Rows are points. Each copy is the shape, with its points in the same order, turned, moved and blurred by noise. Some copies are also mirrored. Which?

Shape (7 x 3):
[[-0.06 -0.33 -0.17]
 [ 0.47  0.18  0.22]
 [ 0.17  0.49 -0.06]
 [-0.01 -0.95 -0.10]
 [ 0.28  0.79  0.32]
 [ 0.32 -0.40 -0.35]
 [-0.08  0.52  0.40]]
Copy 1 (7 x 3):
[[-0.38 -0.05  0.12]
 [ 0.39 -0.13 -0.14]
 [ 0.27  0.11 -0.50]
 [-0.60 -0.32  0.62]
 [ 0.73  0.36 -0.46]
 [-0.23 -0.49 -0.03]
 [ 0.35  0.51 -0.25]]
Copy 1 is: only turned
Copy 2 (7 x 3):
[[-0.24 -0.44 -0.15]
 [-0.12  0.30  0.16]
 [ 0.01  0.39 -0.34]
 [-0.43 -0.91  0.22]
 [-0.17  0.80 -0.20]
 [ 0.12 -0.48  0.03]
 [-0.54  0.53 -0.30]]
Copy 2 is: only turned

Shape (8 x 3):
[[ 0.50  0.05  0.19]
 [-0.08  0.73  0.23]
 [ 0.22  0.03  0.34]
 [-0.35  0.47 -0.16]
 [-0.40  0.29  0.09]
 [-0.07  0.21 -0.84]
 [ 0.57 -0.37 -0.78]
 [ 0.33 -0.22 -0.23]]
Copy 1 (8 x 3):
[[ 0.53 -0.11 -0.02]
 [-0.13  0.44  0.13]
 [ 0.34 -0.09 -0.31]
 [-0.36 -0.06  0.17]
 [-0.37 -0.01 -0.13]
 [-0.16 -0.61  0.67]
 [ 0.52 -0.94  0.63]
 [ 0.42 -0.61  0.14]]
Copy 1 is: mirrored
Copy 2 (8 x 3):
[[ 0.51  0.05  0.12]
 [ 0.13 -0.73 -0.03]
 [ 0.29 -0.06  0.31]
 [-0.26 -0.46 -0.27]
 [-0.28 -0.40  0.03]
 [-0.21  0.10 -0.83]
 [ 0.26  0.76 -0.62]
 [ 0.20  0.37 -0.16]]
Copy 2 is: mirrored
Copy 3 (8 x 3):
[[ 0.20 -0.16  0.48]
 [ 0.55  0.61  0.26]
 [ 0.04  0.03  0.46]
 [ 0.27  0.51 -0.23]
 [ 0.05  0.50 -0.15]
 [ 0.34 -0.17 -0.67]
 [ 0.18 -0.92 -0.25]
 [ 0.07 -0.43  0.07]]
Copy 3 is: only turned
Copy 4 (8 x 3):
[[ 0.44 -0.11  0.00]
 [-0.24 -0.66 -0.16]
 [ 0.21 -0.17  0.21]
 [-0.58 -0.21 -0.25]
 [-0.48 -0.21  0.04]
 [-0.38  0.38 -0.71]
 [ 0.37  0.77 -0.58]
 [ 0.23  0.35 -0.16]]
Copy 4 is: mirrored

Shape (10 x 4):
[[ 0.37  0.56  0.10  0.38]
 [ 0.75  0.51 -0.16  0.02]
 [-0.45 -0.39  0.26  0.25]
 [ 0.18  0.47 -0.10  0.08]
 [-0.46 -0.33 -0.47  0.27]
 [-0.34 -0.26  0.37  0.09]
 [-0.33 -0.01  0.39  0.41]
 [-0.28  0.19 -0.35  0.34]
 [-0.43 -1.12 -0.11  0.41]
 [ 0.22  0.43  0.30 -0.24]]
Copy 1 (10 x 4):
[[ 0.03  0.19  0.12  0.89]
 [ 0.14  0.52  0.57  0.78]
 [ 0.35 -0.43 -0.33 -0.05]
 [-0.12  0.07  0.29  0.55]
 [ 0.26 -0.77  0.25  0.08]
 [ 0.19 -0.17 -0.29 -0.08]
 [ 0.09 -0.27 -0.44  0.30]
 [ 0.02 -0.57  0.27  0.49]
 [ 0.90 -0.71 -0.15 -0.39]
 [-0.19  0.39  0.11  0.31]]
Copy 1 is: mirrored
Copy 2 (10 x 4):
[[-0.52  0.28  0.11  0.15]
 [-0.62 -0.10  0.40 -0.17]
 [ 0.44 -0.06 -0.40  0.67]
 [-0.17  0.16  0.09 -0.09]
 [ 0.43 -0.30 -0.71  0.13]
 [ 0.43  0.02 -0.15  0.63]
 [ 0.12  0.30 -0.29  0.66]
 [ 0.09  0.12 -0.50 -0.06]
 [ 0.58 -0.71 -0.82  0.85]
 [ 0.00  0.24  0.47  0.17]]
Copy 2 is: mirrored
Copy 3 (10 x 4):
[[ 0.22  0.36 -0.55  0.00]
 [ 0.44  0.76 -0.23 -0.22]
 [-0.27 -0.54  0.18  0.02]
 [ 0.01  0.48 -0.21  0.06]
 [-0.10 -0.21  0.54  0.57]
 [-0.37 -0.43  0.10 -0.13]
 [-0.28 -0.40 -0.24  0.09]
 [-0.08  0.11  0.04  0.54]
 [ 0.07 -0.92  0.82  0.23]
 [-0.20  0.46 -0.25 -0.44]]
Copy 3 is: mirrored
Copy 4 (10 x 4):
[[ 0.14  0.49 -0.57 -0.16]
 [ 0.05  0.13 -0.75 -0.60]
 [-0.05 -0.03  0.38  0.51]
 [-0.20  0.26 -0.52 -0.16]
 [-0.29 -0.37 -0.19  0.67]
 [-0.07  0.05  0.39  0.24]
 [ 0.06  0.34  0.15  0.40]
 [-0.27  0.04 -0.46  0.46]
 [ 0.19 -0.76  0.45  0.81]
 [-0.23  0.39 -0.11 -0.49]]
Copy 4 is: only turned

Shape (9 x 4):
[[-0.23 -0.07  0.59  0.04]
 [-0.32 -0.20  0.66 -0.02]
 [-0.40 -0.07  0.07  0.15]
 [-0.31  0.28  0.59  0.25]
 [-0.34  1.03  0.61  0.08]
 [-0.09 -0.24 -0.78  0.15]
 [-0.43 -0.24 -0.43 -0.09]
 [ 0.32 -0.04  0.16 -0.03]
 [-0.15 -0.12  0.54  0.37]]
Copy 1 (9 x 4):
[[ 0.71 -0.17 -0.23 -0.09]
 [ 0.88 -0.18 -0.40 -0.24]
 [ 0.27 -0.17 -0.51 -0.10]
 [ 0.64  0.04 -0.46  0.33]
 [ 0.76  0.67 -0.42  0.60]
 [-0.58 -0.35 -0.26 -0.22]
 [-0.23 -0.24 -0.47 -0.48]
 [ 0.23 -0.32  0.28 -0.04]
 [ 0.66 -0.45 -0.33  0.07]]
Copy 1 is: mirrored
Copy 2 (9 x 4):
[[ 0.52 -0.09  0.56 -0.27]
 [ 0.50 -0.03  0.71 -0.31]
 [ 0.10 -0.10  0.38  0.04]
 [ 0.71 -0.26  0.47  0.06]
 [ 1.22 -0.03  0.18  0.55]
 [-0.59 -0.03 -0.22  0.03]
 [-0.37  0.18  0.24  0.10]
 [ 0.35  0.00 -0.08 -0.46]
 [ 0.45 -0.41  0.44 -0.27]]
Copy 2 is: only turned
Copy 3 (9 x 4):
[[ 0.42  0.01  0.11 -0.42]
 [ 0.58  0.03 -0.03 -0.47]
 [ 0.37 -0.13  0.05  0.12]
 [ 0.41  0.06  0.51 -0.28]
 [ 0.13  0.59  0.97 -0.20]
 [-0.16 -0.50 -0.30  0.71]
 [ 0.22 -0.11 -0.30  0.52]
 [-0.24 -0.22 -0.04 -0.30]
 [ 0.40 -0.32  0.23 -0.40]]
Copy 3 is: mirrored

Shape (10 x 6):
[[-0.38  0.39  0.62  0.08 -0.11  0.40]
 [-0.13  0.24 -0.08  0.32  0.33  0.33]
 [ 0.21 -0.55 -0.06  0.19 -0.19  0.50]
 [-0.06  0.18  0.58  0.06 -0.61 -0.24]
 [-0.41  0.07 -0.51  0.38  0.41 -0.24]
 [ 0.16  0.12  0.09 -0.47  0.49  0.41]
 [-0.30  0.38  0.37  0.07  0.03  0.45]
 [ 0.04 -0.39  0.57  0.25  0.38 -0.40]
 [-0.17 -0.60  0.26 -0.82  0.02  0.43]
 [-0.97  0.34 -0.33 -0.08 -0.48 -0.73]]
Copy 1 (10 x 6):
[[-0.36  0.80  0.14 -0.12  0.31 -0.17]
 [-0.34  0.01 -0.27 -0.29  0.07  0.10]
 [-0.24 -0.23  0.34  0.39  0.30  0.35]
 [ 0.28  0.62  0.14  0.43  0.14 -0.36]
 [-0.24 -0.24 -0.44 -0.17 -0.59 -0.05]
 [-0.20 -0.17  0.39 -0.63  0.38 -0.14]
 [-0.37  0.60 -0.02 -0.18  0.28  0.00]
 [-0.31 -0.18 -0.15  0.44  0.35 -0.74]
 [-0.53 -0.10  1.17 -0.09  0.23 -0.23]
 [ 0.27  0.56  0.02  0.11 -1.18 -0.44]]
Copy 1 is: only turned
Copy 2 (10 x 6):
[[ 0.21  0.06 -0.03  0.57 -0.50  0.34]
 [ 0.29  0.08 -0.10 -0.17 -0.01  0.17]
 [ 0.51 -0.17 -0.31  0.17  0.08 -0.65]
 [-0.27  0.35 -0.10  0.75 -0.52 -0.32]
 [-0.11  0.34  0.18 -0.31  0.55  0.09]
 [ 0.19 -0.38  0.37 -0.34 -0.52 -0.10]
 [ 0.21 -0.04 -0.04  0.30 -0.41  0.29]
 [ 0.33  0.74  0.48  0.11 -0.25 -0.51]
 [ 0.32 -0.67  0.62  0.42 -0.24 -0.59]
 [-0.94  0.27  0.34  0.61  0.51  0.17]]
Copy 2 is: only turned
Copy 3 (10 x 6):
[[-0.08  0.17  0.43  0.27  0.54 -0.55]
 [-0.42  0.36 -0.18  0.14  0.03 -0.22]
 [-0.36 -0.14 -0.04  0.36  0.51  0.53]
 [ 0.65 -0.18  0.22  0.23  0.57 -0.29]
 [-0.51 -0.14 -0.66 -0.15 -0.12 -0.34]
 [-0.54  0.01  0.55  0.08 -0.30  0.06]
 [-0.31  0.32  0.32  0.14  0.31 -0.36]
 [-0.01 -0.42 -0.16  0.78 -0.24 -0.29]
 [-0.53 -0.66  0.75  0.24  0.34  0.29]
 [ 0.14 -0.65 -0.39 -0.73  0.49 -0.82]]
Copy 3 is: mirrored

Shape (11 x 8):
[[ 0.10 -0.21  0.52  0.43  0.41 -0.37  0.64  0.00]
 [ 0.25  0.11  0.38 -1.45  0.33 -0.19 -0.16 -0.12]
 [-0.16 -0.06 -0.78 -0.04  0.14 -0.09 -0.23  0.39]
 [-0.03  0.01 -0.95  0.13  0.38 -0.12 -0.15 -0.10]
 [ 0.33  0.50  0.46  0.25  0.14  0.21  0.01 -0.08]
 [-0.27 -0.09 -1.28 -0.24  0.29  0.29  0.23  0.09]
 [-0.23  0.09  0.10 -0.12  0.24 -0.25  0.02 -0.24]
 [-0.01 -0.17  0.50  0.45  0.39 -0.32  0.21 -0.61]
 [ 0.11  0.18 -0.11  0.42 -0.90 -0.11  0.35 -0.05]
 [-0.22 -0.04  0.29  0.13 -0.30  0.21 -0.09 -0.12]
 [-0.27  1.15 -0.02  0.12  0.44  0.04  0.02  0.18]]
Copy 1 (11 x 8):
[[-0.12 -1.02  0.52 -0.06 -0.01  0.42  0.08 -0.10]
 [ 1.31 -0.18 -0.52 -0.62  0.08  0.37 -0.35 -0.09]
 [ 0.04  0.01 -0.04  0.01  0.47 -0.73  0.03  0.21]
 [ 0.25 -0.18  0.04  0.40  0.51 -0.61  0.33  0.44]
 [ 0.08  0.05  0.40 -0.10  0.21  0.71  0.30 -0.04]
 [ 0.33 -0.04  0.13  0.16  0.29 -0.95 -0.09  0.97]
 [ 0.30 -0.33 -0.02  0.25  0.01  0.18 -0.08  0.00]
 [ 0.00 -0.84  0.12  0.38 -0.15  0.59  0.36 -0.05]
 [-0.07  0.16  0.76  0.04 -0.59 -0.24  0.40 -0.27]
 [-0.19  0.05 -0.01 -0.02 -0.38  0.23  0.12 -0.02]
 [ 0.23  0.35  0.52  0.43  0.73  0.42 -0.34  0.04]]
Copy 1 is: mirrored
Copy 2 (11 x 8):
[[-0.68 -0.41  0.17 -0.37 -0.23  0.25  0.24  0.39]
 [ 0.02 -0.52  0.30  0.50  0.26 -0.20  0.22 -1.16]
 [ 0.57 -0.12  0.23  0.25 -0.42 -0.71  0.45  0.39]
 [ 0.47 -0.12  0.58  0.43 -0.70 -0.56  0.17  0.42]
 [-0.11  0.43  0.37 -0.12  0.14  0.26  0.10  0.00]
 [ 1.04 -0.68  0.49  0.29 -0.51 -0.56  0.02  0.68]
 [-0.21 -0.14  0.14  0.32 -0.07 -0.15 -0.04  0.07]
 [-0.75 -0.04  0.20 -0.12 -0.45  0.12 -0.27  0.24]
 [ 0.36  0.20 -0.50  0.10 -0.38  0.48  0.34  0.54]
 [ 0.22  0.24 -0.29 -0.23 -0.05  0.02 -0.12  0.10]
 [-0.02  0.36  0.66  0.42  0.65 -0.15  0.32  0.58]]
Copy 2 is: only turned
